Every row gives one point. Before rounding, the points of a table are all equally far from one centre. They may lie mostly on one side of it. Where is the centre, to within rounding?
(in the rows, 128 means zero)

Points (7 x 2):
[[ 82 103]
 [ 74 116]
 [ 75 143]
 [ 72 130]
 [ 72 126]
 [ 72 124]
 [ 73 118]]
Centre: [109 128]

Points (12 x 8):
[[106 117 106  95  46 112  95 167]
 [102  92  86  94  70 142  97 164]
 [116  68 136  82  72 136 105 208]
 [ 91 110 137 110  35 114 125 178]
 [129  76  88 109  86 114 135 183]
 [ 76  99 130  82  78 103 120 172]
 [ 77  78 125 110  69 135 100 146]
 [104  89 118  67  68 139  93 188]
 [103 117 104 109  53  98 113 184]
 [117 106 130  90  40 117 114 131]
 [ 74  90 138 111  70 172  95 156]
 [118 135 100 128  65  97  96 156]]
Centre: [127 117 141 113  95 141 119 167]

Points (17 x 14):
[[162 111  67 173  71 130 164 103 191 133  82 169 129 182]
 [182  65  64 141 104  93 153 111 183 136 110 128 136 196]
 [167  41  86 130  49 118 161 143 174 106  99 161 117 161]
 [150  77  62 151  71 105 148 144 183 139  82 134 142 165]
 [138  67  91 158  88  83 161 120 169 110  81 150 151 188]
 [143 101  48 176  81 122 164 135 181 135 117 151 126 186]
 [171  98  68 143 132 102 163 121 196 119 112 134 125 201]
 [144  82  83 160  93 105 148 153 203 129  88 148 122 189]
 [161  78  76 165  80 117 137 156 149 120 100 168 158 189]
 [166  88  77 153  65 115 163 114 171 146 109 125 154 184]
 [138 101  82 163  80 120 170 115 169 119 127 136 160 195]
 [159  86  61 162  74 100 174 130 179  97 104 144 126 187]
 [143  82  85 168  85 130 150 165 198 140 116 149 127 177]
 [158 106  84 167  64 115 131 139 185 132 124 154 112 203]
 [143  78  84 180  56 119 154 124 205 124 119 139 125 170]
 [155  57  99 182  56 118 178  96 178 139 135 154 120 169]
 [129  71 115 175  87 109 152 146 164 152 132 132 129 183]]
Centre: [152  87  95 138 107 125 136 105 156 121 116 163 112 144]

Points:
[[118 133 159 139 172 187 148  38 128 134 203 163 135 113 135 175  81 138
  109 153 113 187 172 169]
 [106  87  92 143 157 177 117  61  91 145 187 116 124 137 160 169 102 109
  124 116 149 126 153 137]
 [ 97  92 123  92  93 159 141  64 108 148 180 142 148 128  76 186  68 135
  124 156 150 155 143 144]
 [151  71 145 136 135 182 164  46 126 132 159 132 132  82 150 197  93 166
   49 182 163 113 155 152]
 [142  84 161 104 104 209 131 114 104 160 212 120 124 133 112 164 119  81
   69 152 119 150 153 154]
 [150 105 174 121 148 156 135  94  88 129 159 155  82 106  96 168  29 157
  120 145 188 148 171 215]
 [106  67 137 132 136 198 101  50 133 140 226 141 126  61 120 146  60 159
   63 174 120 142 141 143]
 [158  84 159 109 121 133 191  62 105 140 152 118 139 143 125 118  92 143
  135 139 100 112 158 178]
 [129 101 169 122 142 195 178  53 142 100 153 184 135 121 123 163  23 152
  104 116 117 183 198 131]
 [120  81 140 147 118 203 159  69 109  99 193 143 130 120 113 199 100 159
  103 111 122 143 182 172]
 [136 105 130 137 120 220 130  91 144 159 149 150 178  80 137 161  49 142
   66 187 124 126 177 132]
 [116  63 155 114 142 186 173 103 119 123 197 137 129 136 172 188  77 125
   80 168 150 125 138 194]
 [178  48 150 182 138 172 145 114 115  81 175 102 147 132 126 166  79 164
   76 161 129 158 158 146]
 [ 87  86 135 145 155 174 158  71 123 159 193 131  98 125 108 198 144 148
  108 158 127 162 150 157]
 [128 102 194 132 174 161  99  25  94  97 175 117 144 112 144 142  60 131
   53 157 123 161 129 121]
 [ 85 121  92 157 149 155 124  81  97 161 166 139 135 119 135 146  50 151
   24 166  77 189 181  95]
 [131  71 155 140 164 159 156  42 136 178 154 121 129  88  75 140  54 105
   51 113 137 112 162 203]
 [167  89 149 113 108 167 119  22  98 144 180 105 125 117 120 184  48 100
   70 117 161 154 166 131]
 [ 95  53 114  92 150 195 128  68 139 107 173 137 159  88 136 146  76 160
  117 154 123 206 161 175]
 [110 109 132 139 138 162 163  92  69 147 173 144 119 105 142 122  91 125
  154  93 133 166 107 174]
 [114 116 137 139 157 180 135  68 112 156 161 130 163 144  98 186  83 110
  116 180 133 122 189 158]
 [158  98 121  79 137 195  95  77 137 147 148 126 158 123 103 121  80 155
  134 116 122 119 146 120]
 [176 102 111 116 137 202 104  92 102 122 160 157 162  92 101 104  76 153
  123  80 151 152 149 144]
 [162 101 176 120 159 214 143  78 113 133 200 117 193  79 119 184  83 136
   45 124 124 155 124 150]
 [127  62 141 120 135 198 122  68  83  90 198 116 138 117 166 177  72 143
  108 150 134 185 187 167]
 [151  76 150 132 175 244 177  91 126 153 198 153 121 117 140 166  84 150
   95 121 146 172 178 145]
 [129 148 157 119 146 219 158  39 119 111 213 102 155 113 113 131  51 140
   96 118  87 139 165 109]
 [134  81 139 130 156 129 134  91  87  99 155 135 129 151 153 128 127 147
  170 149 140 196 188 138]
 [120  51 111 136 176 192 135  60  98 104 212 161 120 127 116 123  70 166
   72 126 170 170 201 157]]
Centre: [118 115 145  97 163 116 157 135 127 115 175 110 114  58 122 138  78 127
  73 124 142 146 192 117]
